Each point is reached from the start by the listed moves, each made 0, 1 or 2 times, or once backwards (-1), plus a little noise. Is the number of moves made odd or even? Then give how often each move was made.

Moves:
(1): [-10  -6  21  15  10]
(2): [  4   3  23 -66 -15]
(3): [-28  15  19  30 -16]
Start: [-24  -5 -12 -13   9]
Points:
[-49  17  31 -50 -22] -> even (0, 1, 1)
[-46  15 -38  68  -3] -> odd (-1, -1, 1)
[-40 -13 -10  66  39] -> even (1, -1, 0)

Moves:
(1): [ -4  -1  -6  -3  -3   1  -5  -2   0  -5   0  10   0  -2 -11]
(2): [-7  4 -1 -5  1 -4  7  1 -2 -4 -4  0  1  3 -2]
(3): [-11   1  -4 -20   6   3  -5  -1   2  11  -1  -3   8  -4   2]
(4): [ 4  9 -4 -1 -1 -3  0 -9  1 -3  4 -9  3 -7  8]
(5): [ 4  7 -4 -1 -6 -2  1  9 -7 -8  6 -2 -3 -4  1]
(6): [ -8  -6  -5  -1 -12   9   1  -5  -3  -2   5  11  -2  -4   8]
(7): [ -2   1   9  -4  -4  -8  13  -3   7  -6  -2 -11  -5  -3   3]
(8): [-2  1 -2  3 -3 -2  0  9 -2  3 -4  9  1 -4  2]
(9): [  3   1   2   4   8  -5   3   2  -4   2  -5  -5   7  -1 -10]
(10): [ 0  2 -7 -4 -2  0  2  4  5  1 -4 -7 -5 -1 -1]
(11): [ -2   6   0   3   1  -9   0   1   2   3   0 -14   4   2  -6]
(12): [ 3 -2 -6 -3 -1 -8 -1  9 -2  5 -1 -1 -5  0  4]
Start: [-5 -7 -1  2  1 10  2 -5 -3  3 -6  4 -4  6 -3]
Points:
[-33  14 -46 -39 -29  11   5  -3 -39 -24   8  44   8 -32  11] -> even (2, 2, 1, 2, 2, 2, 0, 1, 1, -1, -1, 1)
[ 11  31   4  -6  -2 -45  38 -11  11  -9  -3 -95  -7 -10  12] -> even (-1, 0, 0, 2, 1, 0, 2, -1, 1, 1, 2, 1)
[ -5  -6  23  -4   9 -23  37   7 -12 -13 -15 -23  -7   9 -22] -> even (0, 1, 0, -1, 1, 0, 2, -1, 2, -1, 0, 1)
[ -7  -2  -5 -13  -1  -1  31 -24   4   2 -15 -20  -7 -10  32] -> odd (-1, 1, 0, 2, -1, 1, 1, 0, 1, 1, -1, 1)
